Rows are points. Two turns around zero, p and q, are shown by what they do to some points. Write where each new point lands after one turn and then the other. Backwards means that the second turn is done in reverse. Each puzzle has new turns, and all numbers are rounded.

Turn p:
[-0.28  0.05  0.44] => [-0.30  0.14  0.41]
[ 0.32  0.23 -0.33] => [ 0.21  0.15 -0.44]
[-0.08  0.33 -0.28] => [-0.20  0.09 -0.38]
[-0.17  0.04  0.54] => [-0.20  0.22  0.48]
[ 0.47 -0.56 -0.12] => [ 0.67 -0.31  0.07]
[-0.26 -0.09 -0.26] => [-0.18 -0.30 -0.15]
Turn q:
[-0.11  0.12 -0.21] => [-0.15  0.16 -0.15]
[-0.34 -0.12 -0.31] => [-0.44 -0.03 -0.17]
[ 0.22 -0.19  0.24] => [ 0.25 -0.24  0.13]
[ 0.38  0.18 -0.24] => [ 0.29  0.14 -0.36]
[-0.61  0.41  0.37] => [-0.35  0.46  0.58]
[ 0.46 -0.41  0.15] => [ 0.40 -0.49 -0.05]
Where do these land?
p, then q: [-0.07  0.51  0.12] => [-0.23  0.48  0.02]
q, then p: [ 0.29 -0.20 -0.51] => [ 0.15 -0.41 -0.44]
q, then p: [ 0.04 -0.20  0.08] => [ 0.11 -0.13  0.14]
q, then p: [-0.52 -0.15  0.08] => [-0.41 -0.12  0.34]
q, then p: [-0.45  0.07  0.16] => [-0.38  0.11  0.28]
p, then q: [ 0.71 -0.03  0.08] => [ 0.64  0.19 -0.26]

Turn p:
[-0.65  0.14  0.43 -0.58] => [-0.28  0.18  0.70 -0.60]
[ 0.17  0.39 -0.02  0.07] => [ 0.01  0.39 -0.16  0.10]
[ 0.16 -0.25  0.06  0.29] => [-0.08 -0.25 -0.10  0.31]
[ 0.43  0.12 -0.15 -0.10] => [ 0.37  0.19 -0.10  0.22]
[-0.11 -0.40 -0.31  0.31] => [-0.03 -0.50 -0.33 -0.02]
Turn q:
[-0.27  0.21  0.13 -0.14] => [-0.21  0.25 -0.12 -0.18]
[-0.19 -0.33  0.68 -0.15] => [-0.65  0.15  0.36  0.24]
[ 0.06  0.38 -0.22  0.27] => [ 0.44  0.19 -0.07 -0.19]
[ 0.32 -0.19 -0.41 -0.12] => [ 0.22 -0.51 -0.13  0.02]
[-0.53  0.12 -0.19 -0.23] => [-0.23  0.20 -0.53 -0.09]
[-0.03 -0.33  0.42  0.29] => [-0.15  0.16  0.38  0.42]
[ 0.63  0.15 -0.41  0.08] => [ 0.58 -0.44  0.10 -0.23]
Where do these land?
q, then p: [-0.29  0.20 -0.41 -0.22] => [ 0.42 -0.03 -0.27 -0.30]
q, then p: [-0.07  0.31  0.22 -0.25] => [ 0.05  0.18  0.25 -0.34]
p, then q: [-0.27  0.25  0.24  0.40] => [-0.10  0.38 -0.44  0.02]
p, then q: [ 0.57 -0.32 -0.45 -0.14] => [ 0.49 -0.51  0.36  0.16]
q, then p: [ 0.06 -0.44  0.40  0.20] => [-0.59 -0.05  0.01  0.20]

Turn p:
[ 0.02  0.12  0.30 -0.13  0.03 -0.69] => [-0.35  0.08  0.37 -0.24 -0.07 -0.52]
[ 0.11  0.31 -0.22 -0.32 -0.07  0.07] => [ 0.26 -0.22 -0.15 -0.32  0.12 -0.12]
[-0.08  0.17 -0.16 -0.02  0.25  0.43] => [ 0.26  0.12 -0.31  0.01  0.31  0.18]
[ 0.49  0.05  0.14 -0.15  0.09 -0.17] => [ 0.11 -0.24  0.35  0.05  0.20 -0.29]
[-0.19  0.11  0.63  0.42 -0.44 -0.01] => [-0.06  0.44  0.57 -0.16 -0.36  0.37]
[ 0.12  0.06 -0.67  0.47  0.08  0.09] => [ 0.47  0.07 -0.44  0.41 -0.28 -0.17]
[-0.46 -0.82 -0.02 -0.26  0.06  0.29] => [-0.67 -0.25 -0.38  0.26  0.09  0.56]
Turn q:
[-0.23 -0.17  0.30  0.19  0.19 -0.05] => [-0.18  0.20  0.01  0.26  0.30 -0.12]
[-0.55 -0.03 -0.14  0.03 -0.17 -0.31] => [-0.28  0.01 -0.30  0.24 -0.27 -0.39]
[ 0.04 -0.17  0.18  0.05 -0.13  0.02] => [ 0.07 -0.10  0.12  0.20  0.11 -0.03]
[-0.42 -0.01 -0.34  0.08 -0.17  0.43] => [-0.35 -0.06 -0.18  0.27 -0.39  0.36]
[ 0.65  0.43 -0.31  0.31  0.24 -0.05] => [ 0.55  0.48  0.11 -0.47 -0.17  0.24]
[-0.29 -0.51 -0.16  0.09  0.46 -0.18] => [-0.09  0.17 -0.63  0.22  0.37 -0.03]
[ 0.42 -0.34  0.06 -0.03 -0.13  0.16] => [ 0.39 -0.27  0.10  0.11  0.21  0.23]
[ 0.38  0.80  0.42 -0.72 -0.27 -0.02] => [-0.12 -0.42  0.77 -0.83 -0.14 -0.26]
Where do these land?
p, then q: [ 0.18 -0.17  0.08 -0.33  0.39  0.22] => [-0.10  0.32 -0.31  0.01  0.38  0.16]
p, then q backwards: [ 0.42 -0.53 -0.36  0.33  0.13  0.18] => [-0.17 -0.62 -0.02  0.27 -0.50  0.10]
q, then p: [-0.58 -0.09  0.46 -0.11 -0.66 -0.28] => [-0.61  0.38  0.25  0.24 -0.65 -0.15]
p, then q: [-0.35 -0.12  0.13 -0.66  0.02  0.33] => [-0.48 -0.20 -0.45 -0.12  0.21  0.40]
q, then p: [ 0.26  0.00 -0.16  0.13 -0.36 -0.07] => [ 0.16 -0.25  0.34  0.12 -0.16  0.04]
p, then q backwards: [-0.20  0.14 -0.17  0.07  0.23  0.10] => [-0.04 -0.12 -0.16  0.13  0.26 -0.17]
p, then q: [ 0.01  0.03 -0.40  0.17  0.26 -0.41] => [ 0.28  0.19 -0.22  0.01 -0.31 -0.41]
p, then q backwards: [ 0.27  0.73  0.41  0.39 -0.01 -0.07] => [ 0.59  0.44  0.30  0.45  0.04 -0.30]
